Every row gives one point. Any point is a mix of the corners, with weights that add up to 1. It lies inside the corners' shape when no weight is negative. Say inside or outside, and name the corners with a negative weight.

Corners:
(1): [ 72 -57  22]
(2): [79 34  1]
(3): [-17   6 -22]
(4): [-34 -15 -62]
Points:
[-26 -18 -35] => outside (2)
[ 74 -20   3] => outside (3)
[-25  20 -36] => outside (1)
[ 49  18 -13] => inside
[95 -6 27] => outside (4)

Corners:
(1): [-46  28 -40 -38   9  44   2 -19]
(2): [-14  46 -17  25  12  65  63 -44]
(3): [ 14   1  -5  17  59  59 -63   4]
(4): [-49  26  15 -39 -10   0  95  28]
(5): [ 26 -11 -52  40  11 -32 -70  42]
(6): [-40 -31 -13 -22  58  18  78   3]
(7): [-16 -27  -6  33 -11 -61 -91 -16]
(8): [ 27  31 -11   3   2 -88 -71 -14]
(9): [ 14  -9  -5 -40   7  51  36 -13]
Points:
[ -2  -5 -13  16   6 -35 -54  -5] => inside
[-38  -6 -27 -10   6  28  50   0] => outside (3, 8)
[-17  32 -13 -19  26  51  41 -21] => outside (5, 7)
[-2 -2 -8 -7 33 35 -2  0] => inside
[-11  33 -17  17  13  45  40 -31] => inside
[ -8   8 -16 -16   1 -41  -6  10] => outside (2, 3)
[ -2  -5 -23   0  26  22 -25 -10] => outside (4)
[-46 -49 -18  20  28 -49 -72  34] => outside (2, 8, 9)
[-17   6  -4 -10  -1  43 -22 -23] => outside (5, 6, 8)

Corners:
(1): [  8 -14  36  23 -47 -39  21  14   1  65 -21   7  59   1]
(2): [  0 -19  -7  48  12 -19  -6  16  23  68  62 -20  -3 -16]
(3): [-54  25  35 -33  19  21 -52  -1  68 -66  11 -24 -55  16]
(4): [  7  32  56 -27  36  27   5  -7 -38 -23 -13 -44 -24  12]
(5): [  0  24  44   5  -5  -9  35  45 -28 -64  54  -9   9  39]
(6): [-42  62  61  32  37 -63 -32   6 -39 -36  13  50   3 -38]
(7): [-53  -1 -21 -17  24 -15  17 -28  36  41  64  24  10  38]
(8): [ 25 -32 -69  -3 -83   0  52 -50 -56 -87   3 -14  74 -57]
(9): [ 34 -49  -1 -41  -3  26  95  44 -47 -29  12   2 -23   5]
(10): [-51 -60 -23 -68  53   7  56  77 -66 -15  35  -1  17 -10]
(11): [ 21 -13 -54 -18 -39 -80 -84  -1 -38   0 -66 -53 -43 -50]
(12): [-24  18  32  -1  62   2 -86  12   3   0   0  33 -31  17]
(13): [-48 -25 -42  36  -4  -4 -42 -30 -23  22 -28 -18 -33  10]
(14): [  2  67   3 -63 -31  52   6   6 -51 -17 -46   8  34 -49]
(15): [ -7  52  -7   2  37  20 -30 -24  59 -38 -39  -6 -23  28]
Points:
[-13  12  -3 -22  -9   0  -2  -3 -20 -21 -15  -3   5  -6] => outside (2)
[-13  -4  -5 -10  -2  -2  10  -5  -1   7  -2 -10  -2 -10] => outside (5, 12)
[-23   9  -1  -7  -3 -14  -5   1  -4  -7  10 -14   5 -12] => outside (9, 12)
[-18  37  17 -13   4  -6  -7   3 -28 -17  -5  15  10 -23] => inside
[-29  12  -5   1   1 -37 -34 -22 -14 -42  -7  -2   8   2] => outside (2, 9, 14)
[-19   4  13   1  20  -8 -11  17  -3  15   4  -2 -12   4] => outside (8)
[  4 -18  -5   3 -12 -23  22  15 -23 -16   1 -22  -7 -10] => outside (7, 12, 14)

Corners:
(1): [ -5  32  -1 -37  -6 -25 -38  39  -4  -7 -40  -9  50   5   9  10  -7  10
   0 -11]
(2): [-25 -11  11  50  23  23  14   3 -28  29   9  -7 -38  11   1  32   4  25
 -22   3]
(3): [ 21  31 -26  -2  14 -10 -11   1  -3 -24 -42  29  12 -28  24 -31 -25  11
 -14   7]
(4): [-11 -11  -2  46  -6  25  32  -2 -45 -26  17   2  -3  24 -34  10  24  19
 -17  31]
(5): [-30 -44   5   5  18 -27  -5 -32   0  35 -44  -9   4  -8 -32  34 -95   4
  -7  -4]
(6): [-15   8  -9  17 -25 -33 -36   5  26  41 -23   1   1 -11  -6   9 -39 -35
  29  -6]
(7): [ 29  18   1  13 -14   9   1  20  16 -20  -5 -52  21 -21  42  -3 -11 -11
  -5 -17]
(8): [ 26  36 -25 -39 -36 -21   4  36  -9 -14 -16  13  -3 -13  29 -29 -20   0
 -10 -45]
(9): [ 28  46 -23 -10   1  -2 -20  30  12 -28 -18  22  -6  22  30  19 -23 -15
 -11   9]
(10): [-22  13   4  17  56 -37  13  -2  37  48 -36  -7   5   1 -36  30 -11 -27
  14   9]
(11): [-10 -23  11  17   5  37  36 -29 -16  21  -7 -26 -45  28 -14  20  24  37
  -6  23]
(12): [ -1 -31 -11  -9 -26  32   5  28 -23 -30  16  30   0  46  39 -47  14  18
 -32  -7]
(13): [ 23 -44  41  51 -12  18   4   4 -14  -3  22  23 -31  33 -25  -6  15  29
 -33 -14]
(14): [ 12  47  -2   2  35 -19 -16 -15  -3  44 -38  -9  24  -1 -14   4 -28 -20
  19 -42]
(15): [ -8  28 -24 -29  -3 -27 -17  -2  11 -41   6  -5 -14 -26   8 -37 -16 -13
  10 -30]
(16): [-15   9  18  29   3  36  30   0  -6  19  21 -33 -18  18 -42 -32  12  23
 -34  34]
(17): [ 27  18 -26 -38  -7  13  -8   0   2 -47   1   8   3 -43  24  -7  10 -15
 -41  -5]
(18): [ 15 -42 -38  25 -25  34  12  15  -5 -12  28  -2 -32  18 -15 -22   4  46
 -33  -6]
(19): [ 30   5  -5 -30 -18  19   3  27 -41 -27  45  15   6 -11  30 -21 -17  19
   9  23]
(20): [-13  -9  -3  40 -15  21  36 -28  19   8  48  -2  -2  28 -21  18  25  53
 -44  18]
(21): [ 27  14 -24 -23 -16 -43 -21  -4 -17 -15  -4 -21  -5  -8  35   2  -8  -9
 -16  -3]
Points:
[  5   5  -7  13   6  -8   0  -8  11  10 -11 -10 -18  -4  -2   7 -12   1
 -15  -9] => outside (1, 4, 12, 19)
[  7  -1 -22   6 -10  18  -3  -8  -2  -3 -14  -7  18  23   6  -6  -4  14
 -27  12] => outside (2, 8, 10, 13, 15, 19)
[ -1 -26  10  27 -33  32  23  30 -27  -4  50  12 -31  59 -11   2  48  47
 -27  29] => outside (3, 5, 7, 14, 15, 17)
[  6  15 -15  -7   5  -3   4   0  -8  -9  -4  -5  -7  -6  -2  -4  -9  14
 -12   5] => outside (6, 7, 12, 13)
[-4  3 -3 14 -2  1 -2  4 -3 10 -5 -5 -8  2  1  7 -9  4 -7 -1] => inside
[  8  -2  -2   2  -6   7   1   8  -9  -7   3   3  -4   6   4  -5  -2  12
 -14   0] => inside
[  9  34 -22   8   0 -18  -6   9  -3  16 -17 -13   8  -1  15  27 -10   1
  10   7] => outside (5, 12, 13, 15, 16, 17)
[ -1   2   2  15  -5   7   4   2  -3   8   1  -7  -9   7 -12  -7  -5   8
 -12   4] => inside
[ 29  19   7  13 -10  10  -8  30 -32 -18  -2  13   9  10  21 -13   7  -4
 -14  -7] => outside (5, 10, 11, 15, 18, 20)

Corners:
(1): [  9 -27  21  52  23 -10  60  18 -26  -9 -37  65  30  18  37  -7 -31  40
 -31 -18]
(2): [-67 -16  58  34  72 -42  38  34  36  -3  53  22   6  50   3  -1 -69  23
 -34  13]
(3): [-29 -20   8  22 -29 -32  30  20  -5 -40  17  46  36  67 -30 -16 -32  12
 -40 -22]
(4): [ -1  14 -10  36 -26 -29  19   4 -29  65   9 -23  24  22  52  12 -24 -34
 -52  13]
(5): [ -1   9 -15 -32  -6  95 -60 -31  -7   2  -9 -55 -41 -37 -47   5  50 -17
  -1 -47]
(6): [  3 -33  15  36  18 -69  36  -6   7   3  14 -22  15  -6  -6  20 -38  25
 -14 -46]
(7): [ 21 -32  12  32  35 -10  12  24 -10  22   9  14  53  21  13 -61 -33 -32
 -22  25]
(8): [ 22   6  -7   6  33 -34 -12  46 -17  -8  20  42   2  37  12 -33  14  20
 -80  -5]
(9): [-18 -45 -19  47  22 -25  69  24  23 -65  34  34   8   6  38 -31 -89   4
   6  25]
(10): [ 21  16 -45 -68 -22  26  -1 -58  -8  -9 -33 -60 -39 -29 -18 -25  -3 -30
 -52   9]
(11): [-34 -49 -33  -6  21  12 -63 -66 -30  -3  -5   3  21   0 -27  -4  55 -16
 -42   8]
(12): [-30 -22  -2  46  -5  -1  32  69  -8  24  -5  -9  25 -35 -18   8 -30 -25
 -68  13]
(13): [ 25 -18 -22  21 -41  50 -61 -24  17  -6 -61 -40 -17   8 -30  22  44  33
  47  23]
(14): [ -1 -72   3 -19 -19  59 -55 -14  37   4   7  20  12   0 -56  37  32  37
 -52 -32]
(15): [ 20  39 -31 -52 -78  35 -48   2 -19  29 -24  26 -33 -51 -45   2   3 -43
  40  17]
(16): [-40 -22 -45  14 -12 -41  -3  44 -19  62  21  20  17   8  -6 -44 -52  21
 -41 -31]
(17): [-47 -58 -62 -21  13 -59  65  52  49 -15  21  20  15  58  -6  34  -9 -40
 -53  -6]
(18): [  9 -17  10  22 -51  47  -9  38 -61  25 -38  -5 -59 -56   3 -18   2 -31
 -19  -8]
(19): [-31 -53 -36  51 -12  21 -29 -27  56  33  -6   2  14  31 -52 -19  32 -11
 -33 -38]
(20): [ -9   5 -11 -19 -43  64   4 -39  -9   3  -2 -27 -20 -62 -45 -30  60  -1
  22  -9]
(21): [ 49  30  -8 -14  21  71 -16 -24 -19  -2  -1  -4 -65 -23 -79 -12  -3  29
  56  18]
Points:
[ -7  -9  -9   8  -4   3  -4   3 -12  13  -5  -1   0   2 -17  -8   3  -7
 -24  -6] => outside (9, 14)
[ 13 -12  -9  -7   1   8  -7 -16  -7 -12  -2  -6 -14 -10  -9  -2  11   0
   2  24] => outside (1, 3, 5, 12, 16, 19)
[ -3  -5 -11  -4 -17  12 -10   9  -5  10  -3   7  -7 -10 -22  -3  -5 -10
 -13  -3] => inside
[ -2 -24 -18  18 -20  32  -4 -26  -1   8 -11 -22 -10 -29 -18  -1   9  11
  -8 -18] => outside (2, 3, 7, 8, 15, 17)
[-13 -20  -9  18 -11  10   2   5   0   6  -2   7  -1   2 -21   6  -8  10
  -8  -8] => outside (7, 8, 10)
[-12 -12 -32 -17 -36  47 -28 -15   6  19 -15 -25 -30 -26 -34  10  18 -16
  -5   4] => outside (1, 3, 6, 7, 8)
[ -7 -18  -2  -2  17  12   5   5  -6 -16   6  16  -3  17 -13 -20 -11  19
 -25  -2] => outside (4, 6, 12, 15, 19)
[ -6 -19 -17   8 -25  -9  11  29  -9   9   6 -10   3  -4  -1 -17 -14  -4
 -39 -11] => outside (1, 2, 11, 15, 19, 21)
